Each row of a before or after table is a point. One or more steps were done to the points. Then noise was added and the rows were shuffled. The steps act on columns, c1 being the first. Write out the steps. A step turns or swaps two columns, mirrors them in a line or flattens them onto one, adds a multiple of one to another, or multiplies or shifts one. Angles are multiples of 10 degrees, from the lower column toward the higher: turns from -170 to 170, lines from 10 to 170 but not 90. Use the fewest steps. Two steps may share a column if one is a turn and the other turns, adds or multiplies; they go together, in the order done. Otherwise the lowest column goes first.

Before (9 x 3)
-0.019, 0.015, 0.036
-0.025, 0.001, 0.025
-0.019, 0.019, 0.032
0.004, 0.024, -0.048
-0.009, -0.021, -0.012
0.004, -0.016, 0.013
-0.022, -0.071, 0.005
-0.068, 0.014, 0.020
-0.013, 0.023, 0.038
After (9 x 3)
0.004, 0.024, -0.033
0.004, -0.015, 0.011
-0.024, 0.000, 0.018
-0.022, -0.069, 0.004
-0.013, 0.026, 0.028
-0.068, 0.014, 0.014
-0.019, 0.018, 0.022
-0.019, 0.014, 0.025
-0.010, -0.022, -0.010
Steps: multiply c3 by 0.7

Before (14 x 9)
-0.019, 0.030, -0.022, 0.009, 0.010, 0.013, -0.011, -0.054, 0.045
-0.026, -0.052, 0.005, -0.035, 0.008, -0.028, 0.053, 0.023, 0.011
-0.048, -0.038, -0.008, -0.007, 0.031, -0.068, -0.016, 0.005, -0.012
-0.018, -0.071, 0.006, -0.059, -0.002, 0.043, 0.044, -0.005, -0.008
-0.017, -0.044, 0.005, 0.031, 0.033, 0.036, 0.006, -0.001, 0.018
0.003, -0.012, 0.001, -0.014, -0.019, 0.042, -0.043, -0.008, 0.018
0.028, 0.012, -0.015, -0.004, 0.000, 0.002, -0.009, 0.008, -0.026
-0.041, -0.015, 0.032, 0.003, -0.007, -0.002, -0.002, -0.004, 0.008
0.034, 0.004, 0.042, -0.010, -0.009, 0.012, -0.020, -0.014, 0.063
-0.032, -0.036, -0.006, -0.020, 0.001, -0.008, 0.021, -0.020, -0.025
0.004, -0.043, -0.007, 0.022, 0.012, 0.027, -0.047, 0.014, -0.023
-0.007, -0.015, -0.005, 0.032, 0.059, 0.002, -0.024, -0.016, -0.052
-0.040, 0.000, 0.016, -0.060, 0.064, -0.003, 0.002, 0.020, -0.042
0.020, 0.032, 0.005, 0.002, 0.023, 0.023, -0.001, 0.024, 0.012
After (14 x 9)
-0.046, -0.034, -0.010, -0.010, 0.023, -0.046, -0.017, 0.001, -0.012
-0.009, -0.014, -0.005, 0.031, 0.041, 0.022, -0.022, 0.007, -0.053
0.022, 0.030, 0.009, -0.013, 0.013, 0.043, 0.001, 0.022, 0.011
0.004, -0.013, 0.002, -0.008, -0.015, 0.058, -0.043, -0.015, 0.016
0.004, -0.041, -0.011, 0.007, 0.010, 0.045, -0.043, 0.026, -0.026
-0.016, -0.044, 0.004, 0.025, 0.024, 0.055, 0.006, 0.016, 0.019
-0.021, -0.070, 0.008, -0.044, 0.000, 0.068, 0.043, -0.042, -0.007
-0.039, 0.003, 0.014, -0.059, 0.043, 0.017, 0.006, -0.021, -0.038
0.034, 0.006, 0.042, 0.003, -0.011, 0.034, -0.020, -0.019, 0.065
-0.019, 0.031, -0.022, 0.047, 0.006, 0.035, -0.010, -0.036, 0.043
-0.042, -0.016, 0.030, 0.002, -0.006, 0.019, -0.001, -0.003, 0.009
-0.033, -0.037, -0.003, -0.002, 0.004, 0.015, 0.020, -0.030, -0.025
0.032, 0.012, -0.015, -0.010, -0.005, 0.024, -0.007, 0.006, -0.029
-0.026, -0.052, 0.005, -0.041, 0.004, -0.009, 0.053, -0.006, 0.009
Steps: turn c4 and c8 by 40 degrees; multiply c5 by 0.7; shift c6 by 0.020

Before (11 x 14)
0.010, -0.057, 0.001, -0.005, -0.011, -0.040, 0.033, 0.014, -0.003, 0.023, -0.063, -0.015, -0.006, 0.027
0.075, 0.032, 0.012, 0.008, 0.014, -0.023, -0.021, -0.002, 0.011, -0.017, -0.003, 0.040, -0.005, -0.006
0.007, -0.015, 0.025, 0.011, 0.034, -0.005, 0.009, -0.019, 0.022, -0.026, -0.018, 0.004, -0.011, -0.003
0.034, -0.023, 0.016, -0.018, 0.011, -0.025, -0.024, -0.030, -0.018, -0.025, -0.010, -0.038, 0.037, -0.009
0.004, 0.023, 0.012, -0.010, 0.004, -0.016, -0.023, -0.006, -0.008, -0.031, 0.027, 0.020, -0.004, -0.033
-0.004, 0.013, -0.021, -0.030, -0.032, 0.115, 0.022, -0.060, 0.025, 0.057, 0.005, -0.037, -0.007, -0.014
0.050, -0.004, 0.031, 0.006, -0.001, -0.012, -0.026, 0.018, 0.033, -0.035, 0.024, 0.035, 0.002, -0.007
0.028, 0.022, 0.014, -0.043, 0.036, -0.017, -0.028, 0.005, 0.019, -0.032, 0.013, 0.000, 0.015, -0.011
0.044, -0.023, 0.030, -0.033, 0.028, 0.025, -0.010, 0.015, -0.058, 0.001, 0.014, 0.036, 0.016, -0.024
-0.006, 0.019, 0.026, -0.024, -0.019, -0.035, 0.014, -0.029, -0.001, -0.019, -0.030, 0.024, 0.075, 0.041
0.003, -0.019, 0.041, -0.007, 0.004, -0.020, -0.029, 0.019, 0.002, -0.015, -0.056, 0.007, -0.012, -0.018
After (11 x 14)
0.003, 0.049, 0.001, 0.009, -0.010, -0.042, 0.033, 0.013, -0.004, -0.023, -0.064, 0.033, 0.010, 0.028
-0.008, -0.016, 0.013, 0.076, 0.012, -0.024, -0.021, -0.003, 0.012, 0.015, -0.002, -0.047, 0.003, -0.006
0.008, -0.014, 0.013, 0.002, 0.004, -0.015, -0.021, -0.005, -0.008, 0.032, 0.028, -0.026, -0.001, -0.033
0.034, 0.032, 0.027, 0.045, 0.029, 0.025, -0.011, 0.017, -0.057, -0.001, 0.017, -0.026, -0.016, -0.025
0.030, -0.024, -0.024, 0.001, -0.032, 0.113, 0.023, -0.059, 0.024, -0.055, 0.004, 0.031, 0.017, -0.016
-0.011, 0.017, 0.026, 0.005, 0.036, -0.004, 0.011, -0.020, 0.023, 0.025, -0.017, -0.001, 0.006, -0.001
0.006, 0.021, 0.041, 0.005, 0.006, -0.018, -0.027, 0.018, 0.001, 0.017, -0.055, -0.001, 0.008, -0.016
0.039, -0.020, 0.013, 0.028, 0.035, -0.019, -0.028, 0.004, 0.017, 0.029, 0.015, -0.005, -0.019, -0.014
0.018, 0.009, 0.015, 0.033, 0.008, -0.027, -0.025, -0.030, -0.020, 0.020, -0.009, 0.043, -0.041, -0.008
-0.008, 0.015, 0.030, 0.050, 0.002, -0.013, -0.026, 0.019, 0.030, 0.033, 0.023, -0.033, -0.009, -0.005
0.023, -0.008, 0.026, -0.008, -0.019, -0.036, 0.014, -0.028, 0.000, 0.005, -0.030, -0.028, -0.079, 0.041
Steps: turn c1 and c4 by 90 degrees; turn c2 and c12 by -160 degrees; turn c10 and c13 by 170 degrees

Before (9 x 24)
-0.022, -0.007, -0.011, -0.055, -0.005, -0.040, 0.004, -0.008, -0.027, 0.000, 0.030, -0.010, 0.041, -0.026, 0.030, 0.007, 0.013, -0.055, 0.017, 0.025, 0.030, 0.023, -0.014, 0.029
-0.024, -0.012, -0.055, 0.028, -0.040, 0.017, -0.016, -0.036, -0.014, 0.038, 0.011, 0.010, -0.002, 0.041, -0.027, -0.050, -0.010, -0.011, -0.044, 0.039, 0.015, 0.008, -0.010, -0.003
0.006, 0.018, -0.011, 0.026, 0.001, 0.024, 0.017, 0.039, 0.011, 0.031, -0.024, -0.007, -0.032, -0.026, -0.005, 0.034, -0.026, 0.000, -0.017, 0.054, 0.025, 0.012, -0.038, 0.013
0.033, 0.004, 0.021, 0.002, -0.037, -0.041, 0.031, -0.034, 0.004, -0.012, -0.006, 0.000, -0.031, 0.035, 0.030, -0.048, -0.014, -0.021, 0.023, -0.026, 0.013, -0.023, -0.041, -0.031
-0.013, -0.037, -0.044, 0.017, -0.006, -0.050, -0.022, 0.033, -0.004, 0.039, 0.023, 0.025, 0.041, -0.003, 0.037, 0.035, 0.034, 0.003, 0.023, 0.006, 0.018, 0.006, 0.008, -0.020
0.004, -0.013, 0.012, -0.001, 0.016, 0.034, -0.014, 0.042, -0.029, 0.009, -0.044, -0.032, 0.011, 0.039, 0.037, -0.003, 0.010, -0.013, 0.032, 0.038, -0.016, -0.037, -0.011, -0.004
0.019, 0.035, 0.015, -0.041, -0.010, -0.003, -0.021, 0.005, -0.036, 0.004, 0.012, 0.048, -0.001, -0.009, -0.019, -0.003, -0.046, -0.010, -0.016, 0.039, -0.014, -0.007, -0.009, -0.002
0.039, -0.043, -0.014, -0.024, -0.049, 0.003, 0.011, 0.037, -0.026, 0.003, -0.030, -0.035, -0.008, -0.011, -0.043, 0.018, 0.027, -0.062, -0.047, 0.005, -0.015, 0.035, -0.041, 0.044
0.013, 0.017, -0.010, 0.006, 0.011, 0.023, -0.029, -0.032, 0.000, 0.000, -0.012, 0.047, -0.039, 0.013, -0.030, -0.018, 0.007, -0.049, 0.028, -0.024, -0.016, -0.016, 0.029, -0.006
After (9 x 24)
0.016, 0.019, -0.002, 0.005, 0.010, 0.023, -0.029, -0.031, 0.001, 0.019, -0.011, 0.044, 0.045, 0.015, -0.026, -0.011, -0.013, -0.050, 0.032, 0.022, 0.006, -0.019, 0.028, -0.004
0.036, -0.040, -0.008, -0.027, -0.048, 0.000, 0.016, 0.036, -0.027, -0.014, -0.034, -0.034, 0.009, -0.009, -0.042, 0.016, -0.028, -0.062, -0.021, -0.045, 0.015, 0.033, -0.042, 0.043
-0.013, -0.039, 0.014, 0.016, -0.007, -0.048, -0.023, 0.032, -0.002, -0.020, 0.022, 0.028, -0.046, -0.006, 0.036, 0.097, -0.053, 0.003, 0.003, 0.025, -0.007, 0.006, 0.010, -0.019
-0.023, -0.007, -0.003, -0.054, -0.006, -0.038, 0.009, -0.009, -0.027, -0.005, 0.033, -0.009, -0.043, -0.026, 0.030, 0.007, -0.016, -0.056, -0.017, 0.026, -0.021, 0.023, -0.013, 0.030
0.001, -0.016, -0.017, -0.003, 0.014, 0.035, -0.016, 0.045, -0.029, 0.002, -0.044, -0.033, -0.013, 0.040, 0.037, 0.015, -0.003, -0.012, -0.024, 0.043, 0.016, -0.036, -0.011, -0.003
0.017, 0.041, 0.015, -0.040, -0.012, -0.003, -0.019, 0.004, -0.039, 0.006, 0.010, 0.046, 0.002, -0.010, -0.018, 0.009, 0.038, -0.009, -0.047, -0.001, 0.014, -0.005, -0.009, -0.007
0.030, 0.005, -0.010, 0.003, -0.034, -0.044, 0.031, -0.034, 0.001, 0.042, -0.005, 0.002, 0.029, 0.036, 0.029, -0.056, 0.022, -0.020, 0.033, 0.011, -0.018, -0.023, -0.038, -0.031
-0.022, -0.012, 0.051, 0.027, -0.043, 0.012, -0.019, -0.035, -0.013, 0.060, 0.012, 0.012, -0.005, 0.038, -0.027, 0.039, -0.031, -0.012, -0.055, -0.026, -0.013, 0.013, -0.009, -0.007
0.006, 0.023, 0.026, 0.031, 0.000, 0.023, 0.019, 0.041, 0.011, -0.018, -0.024, -0.006, 0.031, -0.026, -0.003, 0.083, 0.012, -0.002, -0.057, 0.004, -0.030, 0.010, -0.036, 0.012
Steps: turn c3 and c17 by 140 degrees; turn c10 and c16 by 70 degrees; multiply c16 by 2; turn c13 and c21 by 170 degrees; turn c19 and c20 by 70 degrees
